Every row gives one point. Two turns around zero, p and q, are shown by what they do to some points. Write where each new point lands after one turn and then the other. Backwards means that the second turn is done in reverse. Each puzzle has new turns, and all numbers are rounded.

Turn p:
[-1.6 -3.0  5.8] -> [-3.6  0.0  5.7]
[-0.2 -2.3 -3.7] -> [ 0.4 -3.7 -2.2]
[-1.7  2.1 -1.9] -> [-0.8  1.1 -3.0]
[ 6.1  6.4 -0.3] -> [ 6.9  5.4 -1.1]
[-2.6 -3.3  0.2] -> [-3.1 -2.8  0.8]
Turn q:
[-1.6 -2.2 -3.7] -> [-1.5 -0.6 -4.3]
[-6.0 -0.1  0.1] -> [-6.0  0.7 -0.2]
[-0.2  2.9  0.3] -> [0.1 2.6 1.3]
[ 7.7 -0.7  3.3] -> [ 7.2 -2.9  3.2]
Where do these land?
p, then q: [ 7.5 -1.1 -2.0] -> [ 7.0 -3.4  0.7]
q, then p: [-2.0  0.9  4.1] -> [-3.3  1.7  2.9]
p, then q backwards: [-6.6 -1.8 -0.8] -> [-6.1 -3.1 -0.6]
q, then p: [ 1.1  2.0 -1.4] -> [ 1.9  1.6 -0.9]

Turn p:
[10.2 -1.3  0.5 -0.6] -> [ 8.5  5.6 -1.3  0.8]
[-3.5 -1.1 -0.9  6.6] -> [-2.8 -4.1 -3.1  4.9]
[-3.7  1.0  2.9 -3.7] -> [-2.4 -1.2  4.9 -2.4]
[-1.7  2.5 -1.2  1.2] -> [-3.2  0.7 -0.9  0.7]
[-1.2 -1.1 -1.2 -3.5] -> [-0.1 -0.9  0.5 -3.9]
Turn q:
[ 5.5 -0.6  2.4 -1.8] -> [ 5.1  0.2  1.1 -3.5]
[-5.4  0.4 -4.6 -5.7] -> [-7.8  0.1 -3.0 -3.6]
[ 2.0 -1.3 -1.9  1.0] -> [ 1.8 -1.2 -2.3  0.3]
[-0.6  4.1 -1.1  6.4] -> [ 0.8  3.4 -1.2  6.7]
[-1.5 -2.6  5.2  0.1] -> [ 0.1 -2.6  5.4  0.1]
Where do these land?
p, then q: [-0.4  3.1 -0.4  3.5] -> [-1.9  0.9 -0.8  4.1]
p, then q: [-0.4  3.1 -0.1  1.2] -> [-2.0  1.5  0.4  2.2]
q, then p: [-8.4 -2.0 -3.2  5.4] -> [-3.8 -8.0 -3.6  4.8]
p, then q: [ 4.7 -4.5  7.0 -1.9] -> [ 9.0  0.4  3.4 -1.4]
p, then q backwards: [ 0.2  3.1 -2.1 -1.1] -> [-1.0  2.8 -1.3 -2.2]
q, then p: [ 3.3 -3.9 -2.8 -2.9] -> [ 3.2 -0.4 -2.0 -5.3]
p, then q: [ 1.0  1.2  1.6 -4.1] -> [ 0.4  2.5  2.9 -2.6]

Turn p:
[ 3.5 -4.8  0.2  4.1 -1.1  1.4  0.9  6.4] -> [ 3.4  1.0  0.6  4.2  2.8 -2.3 -3.6  6.3]
[ 5.3  3.5  3.2 -2.6 -3.9 -2.1  1.8 -4.3] -> [ 2.0  2.1  3.3 -1.2 -7.6 -2.9  2.4 -2.4]
[-0.2  2.7 -1.0 -0.7 -1.4  4.3 -0.4  0.4] -> [ 2.0  1.4 -0.7 -2.1 -1.0  4.1  0.0  1.0]
[ 2.2  4.4  2.9 -1.5  3.5 -5.3  5.3  1.4] -> [-0.8  1.1 -1.9 -1.0 -1.6 -6.4  7.3  1.1]
[-3.9 -3.2  5.1 -2.4 -2.2 -0.1 -3.8 -0.4] -> [-5.7 -0.1  5.4 -2.2  0.5  0.9 -3.1  0.6]
[ 4.9 -6.4  2.2 -3.7  1.1  4.9  4.0  0.8] -> [ 5.2 -5.0  6.7  0.9  0.6 -0.1  1.7  4.9]
[-5.1  2.7 -5.3  3.3 -0.3 -4.2  2.4 -3.1] -> [-3.9 -1.1 -7.3  3.5 -2.0  1.2  1.0 -4.0]
[-5.2  0.9 -4.0 -2.9  2.4 -2.3 -5.6 -0.6] -> [-3.8 -2.5 -3.7 -4.8  3.1  1.1 -2.7 -4.4]
[-1.6  0.3 -3.3  6.3  1.9  3.4 -4.6 -0.8] -> [ 1.4  3.1 -2.4  2.6  5.2  4.6 -2.9 -3.2]
Turn q:
[ -2.0   1.3  -0.1   1.4  -2.1  -1.9 -17.3  -0.2] -> [-7.9  0.8  7.4  9.3  4.5 -3.7 -7.5  4.3]
[ 0.5 -0.4 -4.4  1.5 -1.8  0.9  3.1  0.9] -> [ 1.6  3.0 -2.6  0.2 -1.8  3.8  0.6  0.8]
[ 0.1 -8.4  1.9 -0.7 -3.4 -2.7  4.1  0.7] -> [ 3.4 -7.4 -3.1 -0.4 -2.9  2.8  0.8  4.1]
[-0.3  0.3 -4.2  2.3 -3.8 -0.4  0.9 -4.4] -> [-0.7  2.4 -3.3  3.1 -5.0  1.2 -2.1 -0.5]
[-2.6  2.4  2.1  0.0 -2.7  0.0  2.8 -0.9] -> [-1.1 -0.4  1.5 -0.8 -4.4  0.0  2.6 -1.5]
[  6.5   2.1   2.4 -10.5   1.9   1.0   2.6   1.9] -> [  5.1  -0.1   3.3 -10.9   1.2  -2.4  -3.7  -0.2]
[-2.3  2.5 -0.1  1.9 -1.0 -2.7  2.9  2.9] -> [-0.3  1.9  0.4 -0.1 -2.1 -0.1  5.2  2.1]
[ 1.3 -0.9 -0.9  0.5 -1.0  2.2 -0.4  1.0] -> [ 1.4  0.4  0.6  0.7  0.7  2.4 -1.1 -0.3]
[ 2.7  1.4  3.1  2.0  3.4  4.2 -0.4  0.9] -> [ 2.6  0.1  2.1  0.5  4.1 -0.4  1.1 -4.8]
[ 0.1  2.2  2.4  1.6 10.1 -2.9  3.3 -2.2] -> [ 0.0  0.2 -4.9 -2.5  4.4 -7.0  5.1 -3.7]
[-3.9 -2.4 -2.2  0.1  0.3  2.3 -1.6 -0.6] -> [-4.1 -0.9 -1.4  1.0  1.1  3.4 -0.9 -0.3]
Where do these land?
p, then q backwards: [-0.8 -2.3 -0.5  4.8  0.9  2.9 -4.1  2.3] -> [ 2.8 -1.4 -3.7  0.7  1.8  2.8 -4.6  1.8]
q, then p backwards: [-1.9 -1.3 -1.9 -7.9 -3.4 -2.8  0.8 -6.7] -> [-2.8  0.8 -2.6 -5.7 -7.8 -4.4 -1.9  2.4]
p, then q: [-2.8  0.4 -1.9  5.1  2.9  2.9 -0.7  1.5] -> [-0.7  4.1 -2.1  0.4  4.4  1.3  1.3 -3.5]
p, then q: [ 2.9 -7.3 -0.6 -1.9 -3.2 -5.9  5.3  3.7] -> [ 1.8 -3.9 -0.1  5.7  0.6 -0.2  2.4  9.8]
q, then p: [ 1.9 -1.1  0.4 -4.6 -2.8  1.7  7.4 -3.2] -> [ 3.8 -3.8  3.2 -3.1 -5.9  1.2 -4.1 -0.9]
q, then p backwards: [-3.9  1.9  4.2  5.3  3.5 -0.6 -2.4  2.0] -> [-1.1 -2.1  3.9  2.3  6.0 -2.4  3.3 -2.7]
q, then p: [ 3.0  0.8  3.4  5.7  1.4  2.0 -3.2 -0.5] -> [ 0.6  3.0  1.5  5.3  2.0 -2.2  2.7 -3.8]
p, then q: [ 0.8  4.1 -2.3 -3.5 -6.5 -2.0  2.4 -2.1] -> [ 0.3  0.4  2.2  0.9 -6.8  3.6 -4.2  2.9]
q, then p: [ 0.9 -0.7 -3.3  2.7  8.4 -2.0 -3.0  0.8] -> [ 0.4 -1.2 -6.7 -0.1  5.4 -2.1  3.9 -2.9]
p, then q backwards: [ 0.0  3.6  1.9  2.8  2.8  2.8 -2.3  2.4] -> [ 1.2  2.2 -4.1  0.6  3.3  1.1  0.5  3.9]
q, then p backwards: [-0.2  1.9  0.6 -8.6 -4.0  1.0 -0.1  0.0] -> [-0.2 -0.3  2.6 -6.6 -5.2  1.0 -4.1  0.5]
